Each row of a before or after table is a point. The points were changed in one or more steps. Then noise was added and the rows were shuffled. The steps act on how far a point lies along the listed directions, d1 being the first. Name the steps. A step turns or swaps two directions, mirrors them in a line or flattens them onto one, adds a multiple of one to another, or multiplies one. Angles are multiples of 10 degrees, from the lower direction toward the higher: turns from -170 to 170, lines from 10 to 170 but not 90. Use the fewest steps. Two steps may share a direction if one is a turn and the other turns, adds or multiplies; they go together, in the order done. Otherwise the lowest direction goes first.
(in the rows, 128 means zero)

Directions:
(1): [140 164]
(2): [164 116]
Before:
[[158 181]
 [ 92 118]
 [ 86 169]
 [ 97 115]
 [142 141]
 [117 140]
 [138  98]
 [105 117]
 [132 183]
 [122 138]
 [153 114]]
After:
[[ 71 142]
 [114 109]
 [127 189]
 [109  99]
 [151 107]
 [113 133]
 [102 100]
 [157 129]
 [134 146]
 [105 177]
 [117 134]]
Steps: turn d1 and d2 by -30 degrees

Directions:
(1): [114 127 139  77]
(2): [175 107 120 114]
(3): [112 115  78 122]
(4): [112  80 144 136]
Before:
[[137 113 139 133]
 [109 140 118 126]
 [125  92 107 126]
 [143 116 123 160]
 [126 122 134 125]
 [130 109 115 166]
 [ 40 115 182 112]
 [ 57 115 198 101]
 [123 114 122 145]
 [132 114 131 135]]
After (10 x 4):
[[131 134 130 121]
 [148 129 113 156]
 [144 131 134 139]
 [165 111 137 121]
 [141 133 124 134]
 [126 199 196  91]
 [123 204 176  77]
 [157 128 129 163]
 [117 122 147 128]
 [141 141 117 125]]
Steps: turn d3 and d4 by 130 degrees; turn d2 and d3 by 50 degrees

Directions:
(1): [158 107  88 147 113 157]
(2): [103 159 121 174 144 145]
(3): [147  99 140 149 177 114]
Before (10 x 6):
[[ 75 178 132 127 124 131]
 [147 107 128 143 179 113]
 [118 131 167 169 187 133]
 [155  96  87 137 137 129]
 [134 146  92 166 139 147]
 [ 69 190 115 152 114 152]
 [112 144 120  92  67 115]
 [122 138 110 120  80 166]
 [135 153 107 148  89 146]
 [ 72 196 149 131 148 119]]
After, 10 rows:
[[142 115 161  90 122 130]
 [116 120 151  80 132  99]
 [105 152 131 149 130 114]
 [132 129 111 124 132 129]
 [139 112 124 136 124 146]
 [138 101 146  67 118 104]
 [142 112  81 153 129 145]
 [119 140 162  58 131  86]
 [169 110 103 103 122 124]
 [163 114 122 131 108 119]]
Steps: flatten d1 and d3 onto the line at 10 degrees; multiply d2 by -1

Directions:
(1): [161 156  94  90 124  97 113 131  99]
(2): [115 139  99 132  79 132 182 140 128]
Before (14 x 9):
[[127 124 173 133 168 137  81 122 136]
 [118 125 119 127 104 142 142 145 135]
 [127 109 164 113 168 121  78 112 131]
 [105 113 131 152  97 140 176 145 143]
 [145 141 113 119 122 114 114 136 115]
 [164 166  70  69 117  94 133 140 104]
 [125 137 115 122 125 120 153 138 110]
 [151 147 115 100 158 105  98 127 115]
 [168 142 138 101 184  95  47 107 105]
 [182 163 113  66 154  99  96 137  83]
 [133 147  65 108  79  94 141 136  99]
 [134 142 136  94 118 111 120 129 110]
 [125  96 150 150 137 142 154 144 152]
 [166 171  92  69 118  97 106 124  92]]
After (14 x 9):
[[100 123 120 149 113 143 174 137 142]
 [139 133 116 105 119 121 107 138 117]
 [121 152  77 108  73 127 198 144 124]
 [127 138 118 119 130 113 148 133 105]
 [157 111 144 117 166 119 109 137 135]
 [101 115 174 160 144 159 122 129 152]
 [130 147  66 110  75  99 142 136 106]
 [111 131 141 114  92 130 152 134 121]
 [164 133 124  98 151 100  93 134 107]
 [103 138 123 137  79 159 217 152 133]
 [ 90  94 166 150 131 155 137 119 150]
 [103 148 100 121  59 144 197 139 123]
 [ 79 107 152 188  95 166 187 125 167]
 [123 136 119 143 104 132 146 143 122]]
Steps: swap d1 and d2
